Every row gives one point. To make a cloud, some directions were put in groups of two or more. Within a group, all points are equally far from the middle, so they leave a hole (a ring in 2 directions, a hollow ball in 3). The other directions are filled evenly. Then the cloud was stretched, turned, moved and blurred a little. How many holes are there, and how many directions does each take, smallest first?

Cloud (22 x 3):
[[-26  33  58]
 [-18  19   7]
 [ 16  13 -41]
 [ 12   2  33]
 [ 31   3  12]
 [ 58 -22  60]
 [  3  35  68]
 [ 40 -29 -95]
 [ 15 -65  -7]
 [ -3  27  34]
 [ 16 -24 -78]
 [-13   6 -15]
 [-56 -47  12]
 [ -2 -21 -54]
 [-13  -2 -66]
 [ 26 -38   0]
 [ -1 -50 -42]
 [ 43   7 -48]
 [ 19 -47 -72]
 [ 72 -11 -16]
 [  1 -24  33]
 [ 16  38  22]]
Holes: 0

Cloud, 19 rows:
[[-18  58 -65]
 [ -9  20  38]
 [-22  61  18]
 [ -8  75 -58]
 [ 60  14 -44]
 [ 23  39 -83]
 [ 60  -9 -31]
 [-17  67  18]
 [ 28  48  31]
 [-20  68 -55]
 [ 42 -30 -42]
 [-15  -7 -56]
 [-14   9  31]
 [ 50 -19 -48]
 [  4 -34 -20]
 [ 26 -21  24]
 [ 10 -17  27]
 [ 12  77  10]
 [ 34  64   8]]
Holes: 1 (3)

Cloud (21 x 3):
[[-51 -14 -27]
 [ 38  10  65]
 [ 19  50 -40]
 [ 40 -18  35]
 [ 27 -44  23]
 [-53 -35 -52]
 [  1   2 -85]
 [ 12  61 -31]
 [ 41   4 -61]
 [-30  53 -21]
 [ 64  51  34]
 [ 53 -17 -54]
 [ -4 -27  42]
 [-16  16 -68]
 [-29  55 -21]
 [-27  45 -32]
 [ 59  -2   3]
 [ 46  61  -7]
 [-42  13  34]
 [-41 -37   1]
 [ -2   8 -79]]
Holes: 1 (2)

Cloud (31 x 4):
[[  3 -27  25  22]
 [ 51   0  54   3]
 [ 42  34  36 -26]
 [  7  48  47  37]
 [-24  63  11   3]
 [-26  59   4  21]
 [ 36  95  -8  32]
 [ 44  15  43 -21]
 [  8 -28  37  -4]
 [  5 -27  20  21]
 [ 42  63  -3  52]
 [ 22  65 -24  52]
 [ 66   6  29   9]
 [ 20  62  43  39]
 [ 41  88 -17   3]
 [ 11  90  27   9]
 [ 58  11   5  38]
 [  1  50  44  35]
 [ 67   8  10  -1]
 [  7   8  35 -30]
 [-11  23  37  39]
 [ 31  89  13  -4]
 [  2 -25  27  24]
 [-17  54 -17  39]
 [ 11 -31   8   3]
 [ 16  77 -34  39]
 [ 64   9  29  23]
 [ 24 -25  -3  15]
 [ -4  80  31  15]
 [ 44  48  26 -24]
 [ 26   5 -23 -12]]
Holes: 2 (2, 2)

Cloud:
[[-17   7   9 -75]
 [-42   8 -79  17]
 [-33  23  31  40]
 [ 15  -9  63   7]
 [ 57 -26  19  21]
 [-36 -33 -48  57]
 [-42 -63 -14  21]
 [-30 -37 -22 -67]
 [ 27 -60 -33 -18]
 [ 27  -5 -43  71]
 [-58 -35  31  17]
 [-17 -20  63  -7]
 [ 73 -20   6 -26]
 [ 29  -1  50  33]
 [ 35  64 -13  28]
 [ 14  39  20  51]
 [ 36  19 -93   2]
 [ 67 -17 -41 -40]
 [-38 -68  -7 -15]
 [ 48 -14 -71 -41]
 [-20 -26  49 -47]
 [ 39  -8  50  20]
 [-16  48  15  35]
 [-49  17 -64 -11]
 [ 69 -18 -38 -40]
 [ 78   2 -28 -42]
 [-25 -26 -44 -65]
 [-58 -20  32  27]
 [-58 -51   3  21]
 [-16  55  -9 -23]]
Holes: 2 (2, 2)

Cloud, 31 rows:
[[ 10 -57 -44 -24]
 [-10  42 -63  36]
 [ 63  27 -44 -23]
 [-11  55 -12 -55]
 [-65 -38  31  30]
 [ 11 -66 -35 -18]
 [ 10 -60  37 -31]
 [ 42  18 -57 -42]
 [ 51 -28   4  52]
 [-10 -57  -8 -50]
 [-31  61 -11 -22]
 [-11 -51   5  70]
 [-17 -60  20 -46]
 [-30  60  -7  -4]
 [ 69  20 -32  20]
 [ -6  46 -23 -65]
 [ 27 -59  35 -21]
 [-10 -73 -30  46]
 [-34 -36  18  64]
 [ -9 -18  62 -25]
 [ 10 -74 -34  10]
 [-37  61 -20  -9]
 [  1  23  -4  60]
 [-65  13 -32 -52]
 [ 59 -14  34 -16]
 [-50 -21  42  31]
 [-30   9 -84  29]
 [-38  47 -27 -53]
 [ 51  37 -15 -48]
 [-27   8  27  47]
 [ 61 -35  27   3]]
Holes: 2 (2, 2)

Cloud (55 x 6):
[[ 58  76  30   0  33  -9]
 [ 52 -34  76  28 -30  -3]
 [-19  -5 -30  37 -71  57]
 [ 48  24  75  40  36   1]
 [ 66 -18 -12  50  -1  68]
 [ 24 -20 -11  10 -86  21]
 [ 76  25 -39 -36   7  47]
 [ 39  45 -59  19 -27 -11]
 [ 23  21   0  86   0  40]
 [ 17  12  45 -17 -46  67]
 [ -9 -30 -46   7 -72  62]
 [ 10 -13 -32 -30  20  74]
 [  5 -23  38 -71  19 -22]
 [ 44 -30  80  24 -34  -3]
 [ 22  28  25  37  54 -18]
 [  3  31  -5  52 -39  -6]
 [ 40  24   5 -26  67  31]
 [ 13 -44 -20 -63 -51  54]
 [-38 -45 -21 -16 -41  83]
 [ 63 -18 -26  31 -42  -9]
 [ 38  17 -52 -74  -8   3]
 [ 27  -2 -11  33 -17 -39]
 [ 44  26  40  64  45  15]
 [  3 -14  44  67  21  11]
 [-21 -53  62 -22 -20  73]
 [  3  40  55  16 -32  32]
 [ 25  40  37  -4  49 -35]
 [ 89  21  58  33   2  25]
 [ 34   8 -13 -88  27   7]
 [ 77  61   2  58  -5   5]
 [  3  33  25  63 -39  25]
 [ 49 -37  94  13   7  18]
 [-16  -6  28   1  28 -27]
 [ 30  14 -58 -34  33 -13]
 [ -4 -58  68  -6 -56  57]
 [ 15 -10 -47   7 -35  89]
 [ 58  22  45 -50 -34   5]
 [ -9 -47  26  -1 -85  29]
 [-15 -38 -26 -16  28  44]
 [ 82  72 -20  33  13  16]
 [ 53 -18 -34 -43 -11  66]
 [ 80  35 -17  -3  59  29]
 [ 21  42  14 -75  22   8]
 [ 24  51  61  -1 -18   7]
 [-13  -4  -3 -16  47  46]
 [ 41   4 -59 -11 -59  11]
 [ 14 -13  59  26 -62   1]
 [ 73 -23   2 -13  -8  70]
 [ 67  23  68  44  12 -23]
 [-11 -63  50 -23 -70  36]
 [ 38 -61 -31 -23  -6  12]
 [ -2 -69  34  -7  14   0]
 [ 38  20  41  19   8 -53]
 [ 34 -65  17  51 -27  55]
 [  4  33 -51 -23  15 -20]]
Holes: 1 (6)

Cloud:
[[-77  17  13  20 -22  11]
 [ 31   1  30  39 -38 -59]
 [  5  24  -3 -50  15  52]
 [ 43 -15   2  80 -15  63]
 [  7  57 -10   8 -47 -54]
 [ 31 -46  51  20 -41 -18]
 [ 31 -17 -50  23  53 -40]
 [  1  59  24  46 -33  57]
 [-14 -53  35 -74 -12  24]
 [ 17 -78 -53  13 -26  -5]
 [ 21   5  -6  50 -51  88]
 [  5 -73 -37  27  18  44]
 [-55 -51 -29 -11 -22 -31]
 [-19  30  35  -8   4  77]
 [-17 -24 -11 -56 -67  58]
 [ 53   9  39  44 -17 -19]
 [ 17  36 -23  92  -3 -27]
 [ 13  53 -40  76 -10 -23]
 [ 26  40 -23  69   4 -50]
 [-71 -34 -22 -15 -28 -21]
 [-58  16  47 -38 -76 -15]
 [  3  74 -24  32 -19 -32]
 [ 11  -7 -60  21 -42  72]
 [-24  26 -53  49 -74  -2]
 [-28  64  49 -11 -13   8]
 [ -2 -42  34  68 -14  38]
 [-11 -51 -39  12  47  39]
 [ 43 -51  26 -14  34   3]
 [ 11  28  12  70 -56  67]
 [-52  32  28 -38 -77 -31]
 [-49  45 -28 -22  28 -14]
 [-31  80   9   3 -16 -16]
 [  5 -14 -80  55 -42   4]
 [-22 -22 -34  72  -2 -25]
 [ -4  74 -36  18 -13 -28]
 [-20  19 -33   8 -93 -34]
 [ -7  15 -48  82 -53 -11]
 [ 16  13  -2  51  24 -66]
 [  8  26 -11 -45  14  52]
 [-38  -2 -18 -75   9 -42]
 [-46  70  12  -7  -1 -17]
 [ 47  30  -2  19  -4  58]
 [-23 -21   9 -43 -72  73]
 [-29 -68 -16 -70 -11   0]
 [-75  13 -20 -22 -70  -8]
 [ 26 -84 -37  17 -27  25]
 [ -9 -21 -12  78 -58 -27]
 [-22   0  -3 -26  30  78]
 [-21 -23  -4 -17  40  72]
 [-23   7 -72   3 -47  47]
 [  4 -75  11  30  -7  59]
 [  0 -16  56   8  -3 -55]
 [ 11 -11 -81  41 -37  34]
 [-69 -21 -15  18 -14 -14]
 [-45  17   4 -47  12 -60]]
Holes: 3 (2, 2, 2)

Cloud (79 x 8):
[[ 21 -18  41 -10   2  32   5  29]
 [ 34  -4 -26  14   5  53  -7  15]
 [-17 -62   1  25  21  17  20 -30]
 [ 23   1  23  46 -21 -15  14  71]
 [ -6  53  41  24   0  18  30  19]
 [ 26  14 -35  17 -10  37 -18   7]
 [ 27  14  43   6 -59 -29  20  32]
 [ 49 -24  26 -53  34  36  -8  -9]
 [-25  66 -10  13 -38  -7   8  10]
 [ 38  29  21  41 -33  25  15 -40]
 [ -9 -31  23 -31  65  49  21 -18]
 [  0  41 -29  49 -28   5 -28 -24]
 [-28  18 -11 -49  -9 -38 -12  44]
 [ 29 -39  30  48   0 -17  14  55]
 [  5 -45  21   3  16  43 -17 -44]
 [  7 -87  16 -29  50   2  -6 -29]
 [ -4  53 -52  32 -12  20 -42   8]
 [ -3 -36  -7 -19 -13  24  40 -41]
 [ 28 -95  -5 -10  35   8 -10  22]
 [-18  44  28  -6 -17   6  29 -62]
 [  2 -29  36 -40   1 -33 -45  16]
 [ 48 -21  76 -16   0  25  57   0]
 [  6 -34  63   8  26 -10   7   3]
 [-50  -5  42 -12  -8  -6  26 -21]
 [-11 -66  50 -12 -30 -11 -25 -27]
 [-10  30 -18   2  -6  55 -48  -2]
 [ 47  22  -7  10  -6  19  21 -30]
 [ 33 -41  36  46  -4  39   0 -30]
 [  5 -24  57   8  -9  29  15  27]
 [  6  30  21  59 -35 -30   1  -7]
 [-18 -24 -24   9  58 -16   2  41]
 [ 13  26 -21  30  -9  21 -44  44]
 [ 19   4  18 -12   8   3  75 -14]
 [ 55 -29   5  51  13 -14  22  34]
 [ 34 -48  38 -40  49   1  -4  33]
 [ 18 -61  35   2  41 -10  13  43]
 [  3  -6  40 -16  22  54  56 -32]
 [ 27 -39 -26   5 -22  29  39 -11]
 [ -2  26  26 -25 -54  -2  30  -4]
 [ 21   5   2 -46  18  11  49  -5]
 [-14 -32   1 -11   4  10 -49  57]
 [-19  36  15 -11  12 -14 -55  21]
 [ 32 -19 -19   5  -6  53  16   2]
 [-38 -24  -2  27   2   9  70  -5]
 [-39 -27  -7  33  12  47 -10 -36]
 [ 12  -4 -16  23  30   1  42 -50]
 [-34 -25  45  22  38  47  31  -8]
 [-18 -32  40 -33   6 -35  19 -36]
 [  8 -78  22  28  21  20  48 -48]
 [ 17 -22  40 -51  75   1   9 -32]
 [ 11  -3   2  64   2  59   1  37]
 [-15   0 -37 -59  11 -10  19   7]
 [ -1 -82  29  10   3  14  39 -42]
 [ -6  -7   2 -22 -11 -39  38  14]
 [-22 -28 -42 -53 -43   7 -16 -18]
 [ 27   0 -22  29   7 -20 -60 -26]
 [  0  33 -38   6 -14  28  30  -2]
 [-62   1 -27   9 -22  -9  23 -15]
 [-22   8 -22  55 -41 -38 -22  29]
 [ 20 -48  -2  -1  41 -20  52 -26]
 [  1 -49  64  42  28  -4  31  -2]
 [ 44 -14  18  54   9 -15  28  42]
 [ 31 -45  37 -52   6  26   7 -11]
 [  8 -41  19 -49  85   8  24 -52]
 [  6   6 -34  22  -2  41 -49 -25]
 [  1  11 -10 -18 -38  -3  17 -59]
 [-37 -34  35   5 -19  -7 -36  12]
 [ -9  53  18   2 -54   1  -5  26]
 [ -2  46  24  -8 -34 -19   5 -28]
 [ 15  19  11  21 -65  31  13   7]
 [ 17 -51  73 -12  22  26  60   0]
 [ 10  20 -39  70  23  29  -9   3]
 [ 17 -24  13 -48  45 -29  13  28]
 [ 32 -14  17  82  -3  18   0 -10]
 [ 72 -51  38  12  -7   7   4  28]
 [-23 -10  34  54 -28   4 -17  50]
 [-37 -14 -19  -2 -32 -52   7  -7]
 [ 52 -57   7  46 -12 -14  -1  10]
 [ 72   5   9 -25  28  24 -20 -15]]
Holes: 1 (4)

Cloud, 75 rows:
[[-24 -50 -32  35 -27  13  -8 -17]
 [ 25 -13 -66  42   4  -6  13  -5]
 [ 20 -60 -41  -6 -41  -8 -16 -10]
 [-15  45  10 -61  19   6 -21 -71]
 [  5 -47   6 -19  70 -20   4 -37]
 [ -5  52 -16  42 -29 -19 -43  43]
 [ 25   8 -55  -6  30  45   7  -8]
 [ 19  16 -10 -23 -34 -58  -2  -7]
 [ 21 -26 -35 -19  64 -34 -51  -6]
 [ 24   5  54  -2 -18 -15 -29  22]
 [ 10 -35  23  20  -7 -39 -53  30]
 [ -2  32  27 -43  20   2 -61 -16]
 [-24   2  -6  20  64  35  23 -20]
 [-18  44  -7  -6 -13 -15   2 -90]
 [-14 -59  33  45  -7  12  -8 -11]
 [  4  13  -8  29  84   8  -7 -11]
 [ 27  -2  26 -31  71 -17 -24 -36]
 [-41 -26 -31 -13 -73  -5  -7 -31]
 [ 62  -7   0 -17  19 -33 -26  21]
 [  1  36 -43 -23 -10   5  30 -59]
 [ 13  34 -26   3  45  63  27 -16]
 [ -7  13  50 -76 -44 -10 -35   3]
 [-18 -10   8   8  -3  -5  33 -95]
 [ 10  28  24  45 -32  24  49 -14]
 [-16 -13  13 -48  44  -5   0 -49]
 [  0   6  20 -63   0 -53  -9 -29]
 [-47  -7   4 -67 -21  13   1 -61]
 [ 12 -29  29  16  26  28  47 -36]
 [-34   0  -3 -21  24 -33 -38 -13]
 [  1  16 -10  33  75  -1  30 -81]
 [ -5  11  -2  21   8  30   2 -51]
 [ 28  33 -67 -43   7  21 -17   6]
 [ 28  60  19  32 -39  32 -15   5]
 [ -4  -6  33  74   8  35  10 -47]
 [ 46 -18  -5  27   2 -40 -40  32]
 [ 13  33  55  -7  -1 -21  39 -17]
 [-18  41 -30  33  -4  37  -3  -7]
 [-17   3  26 -46  50 -14  12 -84]
 [-56 -17 -18   6 -25  35 -44 -12]
 [ 29  47  -5 -35 -40 -13  33   9]
 [ 59  32   6  30 -18  20  -5  31]
 [ 38  26  50 -21 -24 -43 -22 -15]
 [ -8  78 -12  26  19 -22  -1   4]
 [ -9  -1 -19  34 -11  27   8 -31]
 [ 17  40  33 -20  28 -57 -17 -45]
 [ 35  10 -13 -57  57  16 -37 -37]
 [-19  -2  59  39  -8  43  23 -19]
 [  6  15  41 -21 -19  42  44 -48]
 [  0 -64 -20 -10  16   2 -11 -70]
 [-11  52  19 -21 -33  43  61 -52]
 [ 14 -73  20   6 -11  19 -46  52]
 [-37  43  20  28  37  -5 -21 -14]
 [ 35 -19 -18   1 -38 -12 -11 -22]
 [ 19  63   4 -44 -10 -42 -23 -18]
 [ 61  10  12  43 -14  27   3  55]
 [ 28 -36  12  19 -41   1 -20 -29]
 [  1   6 -32 -56   3  29  -3 -55]
 [ 55 -19  18  10  -2 -33  -4   5]
 [ 67  20  35 -36  40 -26 -35 -11]
 [ 23 -36  21 -50 -29  35   2 -14]
 [ 26   6  15  16  30 -23  39  14]
 [  4  33 -29 -41  21 -69  -7 -29]
 [ -1 -19  16  -6  17  15  -9 -84]
 [ 18  39  18 -60  26  41 -22 -58]
 [-28   3 -34  42 -53  -3  -3 -20]
 [-36  14 -30  37 -79   7  -5   7]
 [  0  66  39 -41  23   4 -34 -25]
 [ 31  -6 -38   4 -18 -14  27 -32]
 [-34 -25 -23 -50 -36  21  19 -25]
 [-12   7   7 -53   9  27 -68  45]
 [-10  16  42  11  41  29 -24 -53]
 [  2  55 -10 -17 -20 -41 -31   9]
 [-42 -39  29 -39 -33 -22 -18 -46]
 [-18 -55 -16 -16 -13   8  -5 -51]
 [ -3   0  17  54  -3  15   6 -63]]
Holes: 1 (3)

Cloud (87 x 8):
[[-34  40  -4 -24 -12  25 -12  34]
 [ -8  19   3 -31  11   7 -43  59]
 [  8  60   9 -41  10 -61 -49 -22]
 [  0   1 -33 -47   0  16 -30  33]
 [-29  64 -21 -27  40   7 -56  32]
 [-31  77  -5  -6 -17  33   2  -6]
 [  0   8 -38  16  -2  32  31 -17]
 [-17  51 -19 -44   7  22 -19   0]
 [-26  61  15  -2 -25 -39   9  -1]
 [ -9  20  -9   4 -18   3  50 -24]
 [  3  48 -39   0 -41   4 -25  13]
 [-18  73  -6   7  -4 -21 -22  -1]
 [  1  57 -28 -23 -48 -67   9   6]
 [-34  16  17 -30   4  13 -52  16]
 [-56  23 -37 -18  23  15  -9  68]
 [-21 -30 -30 -39  11  -1   5 -15]
 [  6  47 -14 -47  59 -10 -16 -23]
 [-64   0  -2  -4  70  13 -33  23]
 [ -6  36  -2  -9  36 -35  39   3]
 [-62  29  23 -32  -4  11 -16  -5]
 [ -9  55   1  12 -17 -31  -7  61]
 [-61   7   2 -21   2 -32  30   7]
 [ 13  39 -10  27 -25  -9  40 -21]
 [-19 -29  -3   8 -30   5 -39  11]
 [-26 -31   3   3  59 -77  27 -18]
 [ 14  15 -16  12 -52 -32  24  14]
 [-39 -17  -3   0  65  14 -33 -29]
 [-58 -11 -11 -19  -8  -6 -10  27]
 [-41  20  25 -12 -13 -23 -68  40]
 [ -5  46 -49  34  11 -27  19   6]
 [ -4  70  -9 -35 -12  -9 -41 -28]
 [ -2  33 -28  -7 -38 -54  33 -61]
 [-56  26 -25  -3  13 -16 -13  12]
 [-23 -15 -41  -4  -9 -18  24 -52]
 [-37  36  -5   2 -14 -84   0  17]
 [-57  39 -15 -25  22 -15 -22  10]
 [-38 -33  15 -19 -15   0 -29  25]
 [-26  41   7  17   2  -5  68 -29]
 [ -8 -19  12 -26  21 -64  16 -69]
 [-44  17  -2   9  85 -41  40 -35]
 [-72   4 -39 -17  19  36  35 -33]
 [-17 -18 -30 -14  -6 -10 -15 -75]
 [-22 -33  19  13  68 -27   8  29]
 [-46  14  -5 -44 -15  42 -14 -21]
 [-16  21 -42   6  65  19 -14 -20]
 [ 22  42   5 -39   8 -37 -42 -38]
 [-27  30 -33 -24 -19 -14 -43  -9]
 [-12   1  -1  -1  21  -4 -21 -48]
 [-25 -15 -14   8  -7  17  21 -46]
 [ 13  25  19  15   3 -55  23  38]
 [-21  25   4   9 -22 -54  25 -22]
 [ 65  32 -10 -25  11   8 -14 -32]
 [-38 -45 -21  38 -16  24  -6  26]
 [  5 -49  -4 -27  49  -9 -61  -2]
 [ 21  49 -23   2  37  19 -16  17]
 [ -5 -16 -19   0  41   7 -42 -61]
 [-59 -26 -36  21  43  33  40   8]
 [-22  36 -72 -11  46  21   9  -7]
 [-21   3  -5   6  55  15  10  33]
 [-19  60 -27 -16 -26 -32  38 -29]
 [-45  17   5   1  36 -25  19  47]
 [ 15 -14 -15  13  26 -14 -50  -5]
 [-25  19 -12  -2  16   8  14 -11]
 [-29 -24  18 -44  33 -33 -64  18]
 [ 24   7  -8  -7  36 -54  20  40]
 [ -2 -17  -9  15  52 -54  29 -24]
 [ 12 -27 -59   6  21   5 -31 -20]
 [ 54  28 -53 -14 -23   8 -21 -32]
 [-64  40  46 -28 -40 -38  21 -39]
 [-58  70  -7 -14 -14 -19  17  38]
 [-95 -10   0  -8  45 -29  34  -3]
 [-14  80   6  34  18 -40  21  50]
 [ -1 -27  -2 -24  -5 -50   6 -13]
 [  0 -36  -3 -18  89  -5 -34 -30]
 [ 48   9 -44  12 -48 -43  36 -18]
 [ 37  35 -40 -16  45 -38 -26  32]
 [-16  46  -8 -22  65 -44 -52 -16]
 [-51  22 -16 -15  56  26 -37  39]
 [-18 -23 -17 -42  16  12 -58  51]
 [  8   8  11 -20  34 -57  13  13]
 [-28  47 -36 -17  -3  39  19 -18]
 [  7  64   9 -20 -16 -30 -39 -17]
 [-18  30 -36 -40 -44   8 -60 -32]
 [ -7  -1  -3 -17  17   9  29  -6]
 [ 11  21 -17 -46 -10 -11 -71  65]
 [ 36 -10 -15   7  20 -85  10  -3]
 [ 11   6 -54  14  12  46 -45  25]]
Holes: 0

Cloud (99 x 9):
[[ 14   5 -14  20 -17 -11  44 -58 -10]
 [-23  28   5  -9  -9  -1   4  32  20]
 [ 16  20  -2 -17 -51 -23  23 -43 -23]
 [  6  -9 -20  12 -17  24   1 -18   3]
 [-17  43  19   2  29 -26 -31  -5   0]
 [ -8  15 -10 -21  -6 -49  27 -27   1]
 [  7   1 -10 -33  17   5  23 -28  13]
 [-30  34  30 -19  -3  20   2  16  26]
 [ 13   0 -14  53 -39 -13  18   0  -9]
 [-27  47  12   3  39  -7 -34  24  29]
 [ 25  -9  -9  53  -9  34  -7  15  12]
 [-22 -10  -8  -9  12 -22  -3  -5  47]
 [ 33 -11  14 -27 -28  41  14  -1 -11]
 [ 15   2  -3  -1  -5 -40 -20   8  -7]
 [-35  20  47  10 -10   6 -18   1  21]
 [  4  10  13   4 -22 -17  37 -32   4]
 [-10 -23   0 -14 -39   2  25  24  25]
 [  8 -21   7  12 -19 -19  14 -24  -1]
 [ 25 -25  25   1 -11  95  -3   7 -12]
 [-28  13  52 -29 -12 -19 -10  47   4]
 [-18  -6  23 -21   6  32  -7 -26  -6]
 [  1   9   2  20  -7   3  -3   2   0]
 [-23   3  13  -6  -2 -28   9  -9  20]
 [ -2 -15  -7 -17 -29  16  30  -2 -11]
 [  4 -12  20  -2 -13   0  13 -40  -1]
 [-40  15   9 -39  -5  14  20  10  10]
 [ -4 -18 -18  -9 -26  49   0 -38  -2]
 [  5  -8  19   3 -20 -19  14  11  25]
 [ 34  22   8   6  -5 -14  -3   4  -1]
 [-49  48  24 -32  13 -10   9  24  16]
 [ 24  -8  17   4  -1   1  32   5  -5]
 [-16  21  18  13  11 -17 -47  33  14]
 [ 54  18   1  27 -15  34  20 -17  13]
 [-11  12  -3  20  10 -18   6  15  41]
 [-29   7  -3  -7   1 -59   0   1  10]
 [  4  -5 -13 -44 -16  12  -2 -20  17]
 [-13   2  46 -24 -20 -18 -20  49  11]
 [-21  28   1  25 -37 -21  -1 -16   6]
 [ 13  10 -16  39 -20  -8   8 -25 -21]
 [-45  39   9   6   9 -36   7  -7   9]
 [  0  -2  24  39   6 -15  12  -7   4]
 [  8  -1  -8 -23 -30  -6   3 -20 -14]
 [  3 -17  19 -56 -14  16  28 -35  -2]
 [-51  26   4 -11  12 -15   0 -17   8]
 [-32   4  25 -26   3  21 -42   2  29]
 [ -6  16 -14  29  22   1  -5  13  15]
 [-11 -16   0  14   1 -17  18  18  19]
 [ -4   3  13  22  11  17 -27  20  -3]
 [  1 -23 -22  -4   3 -58  11  -7   4]
 [ 22   2  -6  38  -2  22  38 -19   5]
 [ 19 -24 -32  21 -26  -2   4  -9  -1]
 [-17  35  33   3 -10  15 -27  62   4]
 [-18   0  42 -56   4  32  -7  -5  23]
 [-11 -17   7  12 -11  22   6   4 -26]
 [-16  12   3 -30  -3 -33  21  12   2]
 [ 26   7   1  34 -15  47  35  -9   1]
 [-11   8  12  12  14   1  -1  17  -3]
 [-28  49  22 -28 -13 -42  -7   5   2]
 [ -3  38 -11 -14 -18  15  -3 -22   2]
 [-28   8 -11 -16  -3 -18  21 -17  51]
 [ 18 -14   4 -31 -51  20  22 -48  12]
 [ -6   9  17   0 -45   4  -1   0 -25]
 [-15  12 -24  30   3  14  13   4 -43]
 [ -1 -10  32  -5   9  14   4   8  -5]
 [ 12   1 -16 -12 -12   4  31 -21 -11]
 [  9  -5 -18  -4  10  28  28   7  10]
 [-17   1   5 -25 -18 -57  -1   8   9]
 [  0  -1  12 -20  10   4 -29 -32  -1]
 [-18 -20  42 -10 -11  52  20  38  24]
 [-25  -6  18   8  16  11 -21   6   1]
 [  9  -1  16  -7   9 -10   3 -17  48]
 [ 24  22  15  19   9   1   4  20 -38]
 [-41  12  29 -11  30  -3 -28  24   7]
 [ 37 -16  17   5   0  27  22   3   0]
 [ 18 -12  38   8 -17   0  24 -25  -3]
 [-13  13  19  67   6   1   3  31   4]
 [-15   1  -6  15 -19  -3 -25 -10  22]
 [-21  38  14   1  -9 -34  10   9  17]
 [ -7 -16  21 -32  -3  78  17 -23  -6]
 [ 14  -3   8 -10 -45   3  16  16 -19]
 [-21  19  -1 -13   9  43 -24  29   3]
 [ 32 -28   4  22 -22   2   4 -11 -22]
 [ -4 -37 -16 -11 -14  -3  20  -7 -31]
 [-13  16 -25   4 -14 -24  -7 -12  40]
 [ 16   0  14 -27   7  17   3  -9   5]
 [ -4  -3  10  13 -14 -10  -9 -13  -1]
 [-19  43  22  20  -6   3 -15   5   1]
 [ 21 -13  23 -10 -17  40 -16 -24  23]
 [ 29   5   7   4 -15  10  17 -17  -5]
 [-21   8  26   8  -3 -20 -41  18  -4]
 [ 10 -14  21   0 -14  13 -10 -10 -19]
 [ -6   3   1 -24 -23 -62  34 -23   9]
 [-15   0   0   1   4  -1   2  -7  11]
 [  4   2  -5 -17   4  47  -8 -29  -4]
 [  7  38  23   5 -23 -18  -1  -8  23]
 [ 33 -29   2  21  -2   7  18 -15 -10]
 [ 10  19 -20   2  24 -18  24 -16  31]
 [  7 -28 -23   1 -11 -21  23   6   5]
 [ -9  38  17  16  11 -22 -31  59   4]]
Holes: 0
